Rows are points. The points of each table are mixes of a few directions, plus a little noise. Count the directions of each table, and those that both share. Where both have some left over, give the other angles between the two spaces (their principal angles), to ten degrees, smallest first.

First, 7 rows:
[[-27,32],
[51,-60],
[1,-1],
[-13,15],
[-30,36],
[9,-12],
[9,-10]]
Second, 4 rows:
[[-9,10],
[38,-45],
[-33,39],
[3,-4]]
Directions: first 1, second 1, shared 1

First, 8 rows:
[[6,26,-36,8,-43,1,0,2],
[10,33,-7,-1,-30,20,-20,-1],
[25,-4,-3,-12,39,-20,-2,10],
[-8,-7,2,3,-1,1,5,-3],
[-3,-5,18,-7,12,-7,-4,3],
[24,2,-11,-8,25,-16,-1,9],
[-32,-28,13,17,-5,25,17,-19],
[-21,-16,23,0,4,-5,5,-2]]
Second:
[[-2,0,-11,2,-7,-12,6,4],
[-1,0,-8,1,-5,-9,5,3],
[-3,-1,-23,3,-15,-27,14,9],
[-3,0,-21,3,-14,-23,12,7],
[3,0,23,-4,15,26,-13,-8],
[7,1,52,-8,34,60,-31,-19],
[-2,0,-13,2,-9,-14,7,5]]
Directions: first 4, second 1, shared 1

First (11 x 12):
[[-16,-20,-8,2,-21,20,7,6,-11,-12,-8,-11],
[7,12,6,18,-4,-5,-2,-2,-8,-20,17,-3],
[-35,6,-1,-13,-6,18,-1,10,7,3,-1,3],
[9,-1,-9,-12,8,-1,3,7,22,17,-8,-1],
[6,13,14,10,9,-15,-9,-13,-14,-5,14,9],
[27,-15,-8,11,-8,0,7,-2,-5,-9,3,-13],
[15,-11,-11,-13,1,19,-3,-2,11,14,29,-9],
[-52,11,19,-16,6,-2,-13,-7,-17,12,-14,25],
[50,-29,-15,2,2,-6,7,-7,3,10,-3,-14],
[0,28,17,6,21,-35,-7,-5,1,5,-14,20],
[-12,6,-6,5,-11,5,10,17,10,-13,-14,-7]]
Second (11 x 12):
[[-30,-44,54,7,30,-31,-1,7,27,-3,14,-60],
[-8,-13,15,2,8,-9,0,2,7,-1,4,-17],
[17,25,-30,-4,-17,18,0,-4,-15,2,-8,33],
[7,10,-12,-2,-7,7,0,-1,-6,0,-3,14],
[-4,-7,8,1,4,-5,0,1,4,0,2,-9],
[-9,-14,17,2,9,-10,0,2,8,-1,5,-19],
[6,9,-11,-1,-6,6,0,-1,-5,1,-3,12],
[18,26,-32,-4,-17,18,0,-4,-16,2,-9,35],
[3,4,-5,-1,-3,3,0,-1,-3,0,-2,6],
[9,13,-16,-2,-9,9,0,-2,-8,1,-4,17],
[-7,-10,12,1,7,-7,0,1,6,-1,3,-13]]
Directions: first 5, second 1, shared 0; angles 90

First, 11 rows:
[[-5,-26,0,-34,-14,-15,37,-20,9,47,-13,-17,-10,28,-16,-7,44,-29,18,47],
[2,14,1,16,9,9,-20,12,-3,-25,8,10,6,-14,7,3,-25,18,-8,-25],
[5,12,-1,23,4,5,-21,7,-8,-27,5,5,3,-18,11,6,-18,6,-13,-25],
[-2,-10,0,-12,-6,-6,14,-8,3,18,-5,-7,-4,10,-6,-3,17,-13,6,18],
[0,20,3,16,13,13,-23,18,0,-29,13,17,9,-15,7,2,-36,31,-7,-30],
[-12,12,7,-22,19,15,4,18,20,5,14,23,14,12,-14,-12,-32,51,17,-2],
[-4,16,4,2,15,13,-12,17,7,-16,12,18,10,-5,0,-3,-33,36,1,-19],
[1,-28,-3,-19,-20,-19,30,-25,-1,38,-17,-25,-14,19,-7,-2,51,-48,7,40],
[5,-16,-4,0,-16,-14,11,-17,-8,14,-12,-19,-11,4,2,4,34,-40,-4,18],
[2,-14,-2,-9,-10,-10,15,-14,-1,20,-9,-13,-7,9,-4,0,26,-25,3,20],
[8,20,-2,37,7,9,-35,13,-14,-45,8,8,4,-29,19,10,-28,9,-22,-41]]
Second, 11 rows:
[[10,0,-2,-8,2,-5,-9,-5,-1,9,13,-7,-1,7,-2,-6,14,-11,-4,-4],
[22,3,-9,-15,5,-1,-8,-19,-7,14,20,-2,3,-2,6,-19,26,-12,-14,5],
[8,-3,-10,-4,5,5,2,-17,-7,3,5,10,9,-11,8,-11,4,6,-12,10],
[-37,-25,-5,28,1,4,11,6,4,-23,-29,23,16,-6,-6,28,-54,37,9,1],
[7,-26,-19,-6,12,-13,-24,-22,-4,12,23,1,14,15,-9,-2,5,-2,-14,-8],
[-5,13,5,5,-5,16,22,2,-2,-11,-19,11,0,-22,13,-3,-9,14,2,16],
[7,29,38,-12,-15,-29,-25,53,22,15,17,-59,-45,52,-27,13,38,-60,31,-44],
[-8,8,10,6,-6,2,7,14,4,-6,-11,-3,-7,-1,-1,7,-7,1,10,-1],
[22,-11,-23,-13,12,4,-6,-38,-14,12,20,14,18,-12,11,-22,16,4,-26,15],
[-47,-8,11,34,-9,9,23,29,11,-32,-46,16,2,-9,-6,36,-60,36,24,0],
[21,22,4,-14,-3,7,7,-5,-5,8,7,-5,-8,-11,12,-20,27,-13,-6,10]]
Directions: first 2, second 3, shared 0; angles 60, 90

First, 11 rows:
[[-7,-7,19,-5,1,8,-1,12,-12,0,17,2,5,3,6,-3,-8,10,-3,-2,-13,1,7,30,-7,8,1,-6,0,7,3,10],
[6,-2,-9,4,3,-1,0,-13,6,-1,-6,-5,-4,1,-1,0,7,-2,-2,1,5,5,-2,-11,1,-2,-5,3,2,-5,0,-2],
[12,4,-26,8,3,-8,1,-24,17,-1,-22,-7,-8,-2,-7,3,14,-11,2,2,16,4,-8,-39,8,-10,-6,9,2,-12,-2,-11],
[-1,-19,15,3,10,12,-1,-11,-6,-3,18,-8,2,8,9,-5,1,15,-10,-1,-11,17,10,33,-9,9,-10,-4,7,0,8,15],
[1,2,-3,0,0,-1,0,-1,1,0,-2,0,-1,-1,-1,1,1,-2,1,0,2,-1,-1,-4,1,-1,0,1,0,-1,-1,-2],
[-13,8,19,-11,-9,2,-1,34,-15,3,13,13,8,-3,1,-1,-16,3,4,-2,-11,-15,3,23,-3,5,13,-7,-7,13,-2,3],
[-2,-18,18,1,9,13,-1,-6,-9,-3,20,-7,3,8,10,-5,-2,15,-10,-1,-13,15,10,35,-10,10,-9,-5,6,2,7,15],
[9,6,-21,6,1,-8,1,-16,13,0,-18,-4,-6,-2,-6,3,10,-10,3,2,13,1,-8,-32,7,-8,-2,7,0,-9,-3,-10],
[9,-9,-10,8,8,2,1,-25,9,-3,-5,-11,-5,4,1,-1,11,1,-5,1,5,14,0,-9,-1,-1,-11,4,6,-8,3,1],
[1,-11,7,2,6,7,0,-9,-2,-2,9,-6,0,5,5,-3,2,8,-6,0,-5,11,5,16,-5,5,-7,-2,5,-1,4,8],
[-13,48,-10,-18,-30,-24,0,60,-4,11,-24,31,6,-20,-18,10,-19,-27,26,-1,12,-51,-17,-41,16,-13,36,1,-22,13,-18,-27]]
Second:
[[5,15,-1,-20,-9,-24,-22,-1,10,2,-2,5,-16,-11,20,0,-24,-38,-2,6,1,5,21,-19,5,11,4,-14,9,-2,1,-15],
[-4,-4,17,-5,-8,5,-1,6,-2,3,9,3,7,6,10,-2,-4,5,-1,-5,-10,-5,-3,20,2,5,-4,-7,-2,4,-2,6],
[0,5,-16,6,20,1,-2,0,-10,-16,-4,1,-14,-7,-22,-1,-5,4,2,8,14,19,11,3,-14,-2,13,17,2,2,15,11],
[3,30,-15,5,12,23,21,12,-6,-34,-19,25,-8,16,-30,-5,-2,29,14,-9,13,26,-24,31,-19,-7,12,31,-12,16,2,36],
[4,-12,-16,12,6,-11,2,-13,6,17,-4,-20,3,-9,-1,6,16,-9,-5,9,4,-12,4,-42,9,-7,-4,-4,5,-13,-4,-27],
[1,2,4,-5,-11,-4,-4,-2,7,4,-3,3,1,2,8,1,0,-7,1,-3,-1,-6,-5,-5,7,0,-4,-5,-1,-2,-5,-3],
[-8,-26,16,3,-11,7,-4,-8,-1,9,8,-4,14,4,3,0,14,11,0,-8,-5,-16,-10,16,11,-4,-12,-4,-4,-4,2,8],
[-1,-10,9,5,2,2,9,7,-5,16,14,-13,13,2,11,2,5,6,-8,3,-15,-11,5,-3,1,3,-4,-13,3,-1,-9,-15]]
Directions: first 2, second 5, shared 1; angles 60
